Rows are points. The window is the flat piece filled in between its corners: a triangle in 3 columns, a solid with four corners in 4, and so on. A path goes straight from each point to the next, and from the last back to the first. List the points from which the path goes on through the window.

Window, 3 rows:
[[-13  18 -36]
 [ 40  14  32]
 [-15  10  34]]
Path:
(1): [-21 -12 -14]
(2): [-14  -2 -22]
(3): [ -7  43 -42]
(4): [16 47 39]
(5): [11 -1 46]
(6): [  8 -27  51]
(7): [60 47 12]
(8): [-34  52 -30]
Through the window after points: 2, 6

Window (6 x 6):
[[ 48 -11 -27 -53 -24  12]
 [-25  31  40 -10 -14  -6]
 [ -9  27 -15  46  28   2]
 [ 22 -32 -35  11 -25 -60]
 [ -8  -9 -21  13 -13   8]
 [  5 -13   9 -38  10  30]]
Path:
(1): [ 25  -7  -5  -8 -23  21]
(2): [-11  -9 -54 -34   7 -21]
(3): [-26   1 -39 -35  -5   6]
(4): [ 29 -16   0  35 -21   7]
(5): [ 21  -5   0  13 -16 -19]
(6): [-11  -1 -16 -35 -18 -15]
(7): [ -6   4 -34   1  13  -1]
(8): [ 45 -21   7  27   0  10]
(9): [ 52 -30 -16  23 -39 -17]
(10): [-18 -10 -27 -31  -9 -23]
(11): [-29  13 -23 -15  -8   3]
(12): [ 13 -17  -4  21 -16   3]
(13): [-6  1  9 21  6  5]
(14): [-34  10 -30 -14  -1   1]
(15): [-28  19 -43 -10   9   4]
(16): [ 9 10 10 23 12 26]
Through the window after points: 1, 3, 5, 11

Window (9 x 9):
[[ -6 -17 -49   7  60   3  58 -12 -20]
 [ 10  -4  24  24  12  32 -18  15  34]
 [  4  13  16  19  -8 -39 -16  20  -8]
 [-36   7 -36   6   4  12  24   2  -5]
 [ -4  -6 -36  50 -13 -26  -1   6  -6]
 [  8   1 -41  24  -7 -32  10  30  14]
 [ 14 -23  36   8  37  50  46  27 -17]
 [-21 -15  36  32 -24 -25  11  23  34]
 [-26 -34   8 -14 -15  -4  -1   5  -7]]
Path:
(1): [ 24  -1  13  14 -13   4  10  -3  20]
(2): [-27  -1   0  28  26   4 -22  37   7]
(3): [-37 -11 -16  25  43  17   6  36 -15]
(4): [ 46  -5  32  18 -18  15   3 -12  42]
(5): [  0  12 -26   0 -14  -1  20 -24  -3]
(6): [-19 -21 -10  15  28   9  17  21   0]
(7): [ -6 -12   1  27  20  -5  -4  32  -1]
(8): [ 19 -13   1  14 -27  -1  28 -20  20]
Through the window after points: 1, 3, 5

Window, 11 rows:
[[  7 -13 -21 -12 -36  -2  17  16   7 -13 -15]
 [  9   2  19 -20 -34  37 -14 -21  14 -18 -20]
 [ 13 -10  29  25   7 -31   3  36 -60  12  11]
 [  7 -12 -25  26  -7  27  -1  -4  25   8 -33]
 [ -7 -16  17  -4  21 -32  18   9 -46  41  28]
 [-10 -14   0 -14  23   3  14  53 -16   3 -15]
 [-18  23 -20  -8 -26   7 -23   3   9   3 -22]
 [-10 -12  -2   4   4   3 -14  -8  -6 -33  14]
 [ -2 -33 -10  -7  -7 -11 -34  -6   1  11 -31]
 [  0  10  11   1 -11  -1   8 -30  17 -38 -45]
 [ 35  -4  21   1  40 -45   2  32 -28  17  29]]
Path:
(1): [ 14  21 -15 -23  11   8 -10  10 -51  10 -35]
(2): [ 25  -1 -33 -10  -5  -2 -19  -5 -31 -28 -27]
(3): [-16 -13  36  13  -8   4   9  23  21  10   4]
(4): [-20 -20   7  -1   2 -25   2   9  25  10  -7]
(5): [ 15   7 -16   5   6   8  -7  14 -34  -7 -19]
(6): [ 15   4 -44 -25  -9 -18  20   3 -35  -3  17]
(7): [ -6 -22  48  27  12  -4 -22  35  -5  17  -9]
(8): [ -4 -10  26  -3 -22  23  -7   1  18 -15  -9]
(9): [ 22  23 -25 -31 -23  16 -17 -32 -17   1 -32]
(10): [ 28   8  -8 -14  14   2   8  19 -30   2  -9]
(11): [-30 -14  25  17 -26   0  -2  -8  32 -21 -17]
(12): [-24 -17   6   4   7 -17 -15  26  22   7 -10]
(13): [ 35  -4 -13   2  -2   3  -1 -12 -29  10 -11]
(14): [  4 -20 -29  -9  22   2 -19 -12 -53  12 -19]
(15): [ -2 -19  14  -1 -20 -16  -8  16  18   4 -13]
(16): [ -4 -31  11  11 -11 -20  -2   0  15  -4  -3]
Through the window after points: 8, 12, 14, 16

Window (14 x 14):
[[ 21   9   5  -4 -33 -16  16  31 -36  30  -2  23   2  10]
 [-19  10 -13  -6   2  42  -3  -5  32  19   1  26  22   8]
 [  5 -20   4  24   0   1  -3 -13 -24  25   1  -6  27  33]
 [ 17 -26  22 -15  17  16  23   8  12  35  20  30 -28  -9]
 [-40  22  25   2 -26 -11  15   8  44 -25 -18  26  14  12]
 [-16  60  12  -7  18 -12  32  -6  17 -30 -18 -20  11   8]
 [-28   1   9 -27   9 -24  -5   7  -7 -12   9 -21 -25  13]
 [ 12 -23   2 -31   2  -6  31  20  24 -19  19  -4   3  -1]
 [  1   8   6 -14  28 -17  11  39 -16  -5  -1  40  25  -8]
 [ 27 -20  -2  25  -1 -32  20  32   2  15  12 -37 -19   2]
 [-37   9 -12   0  14  -4   9 -12  -3 -39  12  22   2   3]
 [ 14  28  26 -26 -19   1 -21  14  20 -37 -12   8 -25  -8]
 [ -2 -14   2  11  25  22  47  24 -14  16 -15 -15  11  -2]
 [-12   8  28 -11   0   7   4  -5  -8  19  19  -7  -7 -30]]
Path:
(1): [  3 -13  -4 -16  -2  -3   6   3   0   1 -19  -5   4  -3]
(2): [  1  31  34  19  -2 -12   8  26   0  -1  32  14  -8  13]
(3): [-25   6  22   5  18  26  20  37 -13   3  17   1   5  10]
(4): [  1   9   2  -7   0 -10   4  -6   7  -1  -8  14   0   0]
(5): [-15   7   0  -6  15  -9  17   8   4  -6 -13   3   3  -7]
(6): [ 4  5 22  6 -7 11 16 14 -5 -4 22 16 22 25]
(7): [ -8  45   6  -2  13  12  26 -15 -26 -18  30  10  12  45]
(8): [-13 -35   4  -8 -12 -14  -7  34  31  16 -33  -3   0 -51]
Through the window after points: 1, 5

Window, 14 rows:
[[  9   6  -4 -19  24  -2   0  -1 -33  15  18 -18  25   0]
 [ 22  -3  -6 -14  29 -28   2  -3  17 -18  16  35   0   4]
 [ -5  -1 -19   1   2   7  -5  -3   0  28 -21  -8 -12  20]
 [-17  28  31   3  32  -2 -29 -13   5  21 -18  29  -5 -29]
 [-13   7  24  28  -9 -11   8   0  27 -24  -7 -44 -28  -5]
 [  6  -6 -19  24   4 -15   1  -7  24  12   6 -52  16  -4]
 [-22 -37  13 -18 -10 -16 -23   2 -15   1 -22 -14  27   2]
 [ 12 -17 -15  -1 -18  11 -15   8   4  17   3   2 -22 -13]
 [-35  -5 -16  11  -4  12 -10 -23  12   9  31  29 -15  -7]
 [  2 -11 -27  16   5  -6 -20 -12 -19  10   4   4 -26   2]
 [  6  37  21  48  25 -24 -16  25 -19  19  43   6  57  12]
 [  0  -6  22   1 -11   5   0 -14 -14 -16 -24  15  12 -24]
 [-28 -56  -7 -18  19  -2  18  18 -14 -15 -10 -20  44 -23]
 [ -2  -6  21  11   0 -17   4 -25   3  26  -7  11 -42   3]]
Path:
(1): [-19  32 -11  25  -3 -49  -2  10  16  18 -23 -25   1 -25]
(2): [  0 -39  22  -6   0  27  -6 -13  -4 -16   6 -10  -3  16]
(3): [ -1  -3  21   5  15  14 -25  -1  -7  -7 -14   9  13  -1]
(4): [-14   3  -5   2   5 -30  -2  -2  -1  28   4  -3   5  -6]
(5): [-14  39  -9 -13   7 -29 -16   1  19  40  -3  10  13 -39]
(6): [ -9 -55  23   8   0  11 -10  -7 -22 -27 -15 -12   0  27]
(7): [  5  -7   7   4  13   8 -14   7  -3  13   3 -19  11  -3]
(8): [ -7  19 -11   9   4 -60  19 -16 -10  -2  -5  12  13   2]
Through the window after points: 1, 3, 5

Window (14 x 14):
[[ 11 -25   4  -2 -28  -2  19  15 -12  35 -33  25   2   4]
 [ 16  17  24  35  28  27 -26   6  21  38  23  20 -28 -37]
 [ -6  13  -2  44 -18  -1   1  -9   1 -10   0  -2 -20   2]
 [-51 -22  -7 -16  21   2 -21  -5  -2   2   2  15  -6  11]
 [  3 -24 -30  19  30 -30 -10  13  -5  30  -1  -2  33 -10]
 [-30 -20   9 -13  11 -33  17  43  34 -50  51  27  13   5]
 [  7 -57  -2 -16 -18  27 -30 -10   2   0 -15  16  30  26]
 [-19  35  41 -31 -12  31 -16  19  13   1   0 -33  16  -9]
 [-12  28 -23  10   4  42  13  -9 -32  31 -14 -28  17  18]
 [-44   4 -27  16  18   4  -7   3   3 -60   1  33  27  -5]
 [-28 -22 -46 -41 -21  27  -9 -24   8 -17   2 -22   6   3]
 [-10 -27   5   2  -6  15  28   2  14  23 -22 -23   3  -1]
 [-25  16   8  -2   9   0 -12  11  50  24  22   9   8  -1]
 [ 10 -18  22  -7 -29 -20  45 -26  14  12  15 -13  17 -12]]
Path:
(1): [  5 -32  -5 -11   0  12 -16  -9  -4  -4 -11   7  10  24]
(2): [-11 -30   7   6 -26  24 -14   0  20  12   3  13  28  -8]
(3): [-14  -9 -10  18 -25  42 -11   4 -18  -2  12  -4  19 -10]
(4): [ -5  -6   7 -15   8   1  -8  -6  22  22 -13   1   6   8]
(5): [ -2  25  16 -28  31 -10 -15  -4  11 -13  -3 -16   9  16]
(6): [-21 -32  -7   1 -27  23   5   7   7  10   5   3  15  -8]
(7): [-39 -30 -28  24 -31   6  12  -3  -8  23  18  11   9 -19]
(8): [  2  -6  -2 -22  19   2 -17   4  20  -3  -4  -5  16  12]
(9): [ -4  -1  -7  -8   2  13  -7  -6   6   8 -18  -8   0  15]
(10): [-12 -23  -5   9 -17  24 -11  -1 -14  28   8  -5  44 -21]
(11): [-26 -10 -11   7  -6   7   6  20  -2  17  13  -2   8 -16]
(12): [  7 -19   4 -12   2   6  -2 -17  -5  -7 -31   7  11  27]
Through the window after points: 1, 5, 7
